Each row of a before or after table is a point. One or more steps were done to the points. Then noise was added and the rows were shuffled. The steps act on how far a point lies along the listed directions, d1 being the first. What was done? A step turns or swaps two directions, mirrors them in a line or flattens them onto one, adds a multiple of one to another, or multiplies one. Angles are multiples of 10 degrees, from the lower direction toward the higher: turns from -170 to 170, lines from 10 to 170 but not 90. Use the fewest steps. Two steps may share a direction if one is a turn and the other turns, adds or multiplies; they go together, in the order done. Otherwise the lowest direction goes first.

Directions:
(1): [-42 -37]
(2): [-37  42]
Before:
[[-29  86]
 [-64  67]
 [ -8  27]
 [ 11 -13]
 [-34  27]
 [-41 -37]
 [  3 -42]
 [ -4   8]
 [-14  18]
 [ 16 -40]
 [ -2  70]
 [-48  53]]
After:
[[ 17  39]
 [-38  -5]
 [ 46  54]
 [ 24  17]
 [-11 -12]
 [  5   3]
 [-46  33]
 [ 68   8]
 [ 78  42]
 [ 54  76]
 [-38 -27]
 [ 19  18]]
Steps: turn d1 and d2 by 80 degrees

Directions:
(1): [34 71 -2  4]
(2): [ 14  -3   1 -77]
(3): [ -5   1 -78  -2]
Before, 9 rows:
[[ 15 -24  30  -6]
 [-13   7 -20 102]
 [  0 -20  -2   5]
 [-14 -50  42  26]
 [ -2 -38  20  18]
 [-34 -75  89  67]
 [-34 -23   5  20]
 [-12  24  23  50]
 [ 34  31  37 -82]]
After:
[[ 35  17  25 -17]
 [ 56  55 108 -34]
 [ -1  39 -43  86]
 [ 34  35  51 -21]
 [ 16   3   1 -17]
 [  0  15  24 -35]
 [-22 -12  53   1]
 [ -9 -63  69 -46]
 [ 31  20  10  14]]
Steps: turn d2 and d3 by 50 degrees; turn d1 and d2 by -130 degrees

Directions:
(1): [ 34 -78  37 -43  -6 -39  20   3]
(2): [ -3 -26 -17 -24  11  33 -62  77]
Before (8 x 8):
[[ 54 -62   8 -50 -21 -15  -9  41]
 [ 30 -43  29  -8  24  -8  36 -13]
 [ -2 -42   3  12  -2  -5  11  -6]
 [  5   8  29  -5  -7 -56  53 -39]
 [-60  83 -29  38 -22   3  38 -76]
 [-29  75 -28  42   2  44 -17 -27]
 [-37  74   1  30  -3 -13  88 -87]
 [-47  72 -49  48  17  36  -9  37]]
After, 8 rows:
[[  16  -31   38  -32   -5  -59   37  -10]
 [ -15   65   -7   41   -5   13   25  -69]
 [  -7    5   34   -5  -10  -49  108  -88]
 [  -4  -43    2   10   -1    1   -1    8]
 [ -32   34    6   13  -28  -40   76 -101]
 [  36  -37  -16  -40  -13   16  -43   71]
 [ -41   84  -34   63    7   11   35  -15]
 [  28  -52   22  -18   30    5   12   18]]
Steps: turn d1 and d2 by 40 degrees

Directions:
(1): [ 84  21   6  47 -26 -15  40  -7 -20   2 -66]
(2): [-31  25 -31 -47 -61   4  18 -41  43  56 -39]
(3): [ -6   9 -15  -8  -6  72  48 -21  26 -89  -4]
(4): [-59 -44 -27  12  -3 -65  58 -16 -44 -27 -18]
(5): [-30  42  30 -12  54  17 -34 -59 -50  -4 -55]
(6): [-20   8  52   2 -13  52  66  18 -51  51  31]
Before:
[[ 30  12  86  19  60 -14 -83  42 -81  49  51]
 [  6  51  19  -7   6  63 -28  16   3  18  20]
 [ 71  10  22  19 -18  32  14  52  17  61  15]
 [ 13  56  41 -19   6  94 -12  -9  -8 -19  -8]
 [ 21  -1   9 -18  25 -52 -87 -18  -7  63  -3]
 [-21 -34  25  30  49 -94 -34  25 -73  -4  -1]
 [ 62  34  38  34  30  80 -41 -13  -4 -13 -13]
 [ 67 -21  -6  16 -65  20  13  62  54  45  82]
 [ 19  18  60 -22  14  18 -41   9  -4  72   7]
 [ 16  38  11  21  27  83  -9   5  11 -61  37]
 [ 30  34  25   6  44  67 -23  -5  42 -41 -25]
 [ -6  22  35  24  12 -20 -46   0 -40  71  -4]]
After:
[[   2    8  -10   -3  -60  -57    0    2   -9   76  -39]
 [ -13  -40  -46  -37  -42   15   41    0   59  -43   47]
 [  54   16   12   -8  -13   72  -25   54   67  -47   56]
 [ -38   49    7  -16   -4   52   35 -102  -25  -31  -74]
 [ -12   -3  -10  -11  -63    3   11  -15   18  109  -15]
 [  -9   25  -43   -2  -48  -38   21  -14   11   31  -42]
 [ -43    0   -5  -28  -13  -34   -3   -1   28   93  -22]
 [  -8   45  -16   -7  -21  -33  -46  -23   11   86  -29]
 [  12  -18  -19  -14  -61   -8   61  -12   49  -11  -29]
 [  18   -3  -31   24  -66   24   46   16   37  -23   17]
 [  71   37  -36  -32 -106   53   27   10   96   -5    4]
 [ -17   20   -6  -13  -21   41   75  -39   -5   13  -66]]
Steps: swap d1 and d6; turn d2 and d4 by 110 degrees; turn d3 and d5 by 150 degrees

Directions:
(1): [ 48 -14 -48 -56   9  20  17 -26  55  19 -59 -50   2  54]
(2): [-10  43 -45  54 -29 -24  17   0   1  71 -52  27 -66 -11]
(3): [ 24 -17  12  62 -75  13  59  -1  51  18  40 -17  53   3]
Before:
[[   4  -33   28  -34   27    2  -31   -4  -16  -15   -8   -1   18  -33]
 [ -16  -14  -17   -5   14  -13  -17   14    6    0    8   -1    8  -10]
 [  28  -11   33   23  -10   47   28  -15   36   -2   10  -45   80   17]
 [  26  -26   23   12  -35   23   17   -8   43  -13   50  -35   97   22]
 [ -16  -13   83   72  -37   44   41   25   -8  -53   94    7   66  -11]
 [ -16   21  -25   47   -1  -15    1   13  -18   62  -19   34  -37  -10]
 [  -6  -31   40  -48   39   -4  -23  -11   -2  -30   19  -10   54   19]
 [ -35   71  -53   84  -40  -56   22   14   -5  112  -70   49 -100    4]
 [ -19    4   36  -21   18   29   -9    5  -12  -56   32   -6   20   13]
 [ -20   16  -19   25  -37  -13   27   11   23   38   -7  -14    1  -25]
 [ -22  -22   29  114  -97  -13   25   32   12   41   77   19   16  -33]]
After, 11 rows:
[[ -45   63   -8   89  -19    0   20   22  -36   45  -29   52  -78  -18]
 [  -8   48  -45   46  -20  -25   -3   -9    4   75  -56   18  -40    2]
 [  -3   50  -21   47    9    8    9  -12    0   64  -67    1  -28   -1]
 [  15  -28   15   26  -31    2   14   -4   22   27    0   -5   30  -34]
 [  -6   26    5   50  -41   20   36    2   18   11   11    2   -1    8]
 [ -33  -25   44 -120  114   -9  -84   16  -59  -84   13    1    8   31]
 [ -58   15  -16    6   33  -40  -74   31  -68   27  -21   49  -98  -30]
 [ -12  -17  -18    7   -3  -13   -6   14   16    8   13   -1   11   -7]
 [  -1   -2    8   53  -45  -18   38  -13   34   48    1    4   30   10]
 [ -32   13  -14  -40   31  -17  -23   10  -19   -5  -18  -11  -14  -25]
 [ -13  -18   17  -42   60    6  -43   11  -34  -22   18    5   16    2]]
Steps: multiply d1 by 0.7; turn d2 and d3 by -130 degrees
